Rows are points. Each copy is the shape, with its points in the same order, turned, moved and blurred by noise. Some copies are also mirrored. Which?
In the rows, 128 means zero.

Shape:
[[161 153]
 [191 152]
 [204  90]
 [128 145]
 [114 101]
 [116 132]
 [122 135]
 [117 134]]
Copy 1, 8 rows:
[[147 161]
 [136 190]
 [ 70 182]
 [154 127]
 [116  97]
 [148 109]
 [146 121]
 [142 115]]
Copy 1 is: mirrored
Copy 2, 8 rows:
[[126  88]
 [150  70]
 [201  87]
 [115 123]
 [146 161]
 [121 140]
 [123 131]
 [115 134]]
Copy 2 is: mirrored

Shape:
[[201 114 111]
 [112 174 118]
 [145 170 145]
 [127 115 143]
 [111 109  95]
 [182 124 148]
 [111 138 127]
 [109  97  69]]
Copy 1, 8 rows:
[[ 52  95 106]
 [129 148 155]
 [116 114 165]
 [127  94 126]
 [123 141  97]
 [ 83  71 142]
 [137 132 128]
 [117 156  66]]
Copy 1 is: mirrored
Copy 2:
[[127  80  69]
 [163 163 130]
 [128 153  92]
 [117 114 142]
 [148  95 150]
 [102 112  76]
 [135 142 140]
 [170  82 157]]
Copy 2 is: mirrored
Copy 3, 8 rows:
[[153  88 194]
 [135 105  87]
 [105  96 122]
 [128 146 141]
 [177 144 125]
 [115 105 178]
 [138 133 113]
 [206 143 129]]
Copy 3 is: mirrored

Shape, 7 rows:
[[171 126 114]
 [102 153 120]
 [153 133  91]
 [133  96 153]
 [134 142 161]
 [ 83 107 132]
 [135  78 176]]
Copy 1:
[[143 116 160]
 [126 152  96]
 [160 128 148]
 [ 90 139 162]
 [ 93 119 117]
 [101 188 132]
 [ 68 140 169]]
Copy 1 is: mirrored
Copy 2, 7 rows:
[[152 107 134]
 [128 162  89]
 [136 128 147]
 [139  91  85]
 [164 127  76]
 [ 88 130  75]
 [130  70  56]]
Copy 2 is: mirrored
Copy 3:
[[133 141 150]
 [111  76 107]
 [146 108 159]
 [125 141  87]
 [ 88 120 108]
 [130  85  72]
 [112 160  71]]
Copy 3 is: mirrored

Shape (8 x 4):
[[146 124 122 141]
 [113 130  88 177]
 [103  79 126 174]
 [136 166 182 141]
 [103 134 115 144]
 [135 127 119  81]
 [ 92 173 147 150]
 [149  73 138  72]]
Copy 1 (8 x 4):
[[116 123 115  99]
 [167  92 136  98]
 [135  79  83 126]
 [141 191  96 136]
 [143 115 129 128]
 [ 80 142 154 133]
 [173 154 127 149]
 [ 36 114 113 142]]
Copy 1 is: mirrored
Copy 2, 8 rows:
[[112 113 124 125]
 [121 127 182 141]
 [115 154 167  87]
 [176  97  94 112]
 [138 142 141 138]
 [102 143  80 153]
 [187 131 129 140]
 [ 68 153  67 104]]
Copy 2 is: only turned
Copy 3, 8 rows:
[[108 120 147 110]
 [108  72 152 150]
 [ 93 123 163 184]
 [168 153 141 114]
 [126  93 128 143]
 [100 145  86 107]
 [176 108 125 139]
 [ 67 187 100 115]]
Copy 3 is: only turned
Copy 4:
[[114 116 128 121]
 [ 89 112 105 171]
 [126  95  65 140]
 [ 94 168 113  79]
 [114 143 103 150]
 [158 149 152 127]
 [ 87 181  95 130]
 [201 118 139 104]]
Copy 4 is: only turned

Shape (12 x 6):
[[126 147 116 137 147 107]
 [119 180 188 120 166 155]
 [147 136 162  88 161 171]
 [120 168 121 135 141  74]
 [119 113  88 201 150  47]
 [125 146 120  98 120  65]
 [127 144 203 181 106 163]
 [122 176 152 123 123 167]
 [180 138 119 137 147 104]
 [109 115 178 137 174 169]
 [136 147 144 107 131 149]
 [132 137 152 131 158  93]]
Copy 1:
[[111 128 158 124 115 126]
 [110 153 119 145 170 185]
 [119 104  83 130 141 177]
 [ 94 159 172 113 110 122]
 [132 117 243 120  79 100]
 [ 94 157 145 100  74 127]
 [197 168 141 131 166 170]
 [132 154 104 129 162 135]
 [120 103 157  77 117 139]
 [150 110 127 179 140 180]
 [125 131 105 120 132 142]
 [116 133 159 122 106 165]]
Copy 1 is: only turned
Copy 2, 12 rows:
[[131 108 123 147 146 130]
 [148  88  78  83 110 112]
 [134 120 121  66 121  69]
 [108 107 105 169 131 137]
 [120 100 175 204 129 178]
 [ 74 130 108 167 133 123]
 [192 152 101  89  80 158]
 [155 128  74  91 144 114]
 [144 127 134 164 116  90]
 [151 101 142  59 108 127]
 [132 130 107 106 133 104]
 [118 106 126 136 103 127]]
Copy 2 is: mirrored
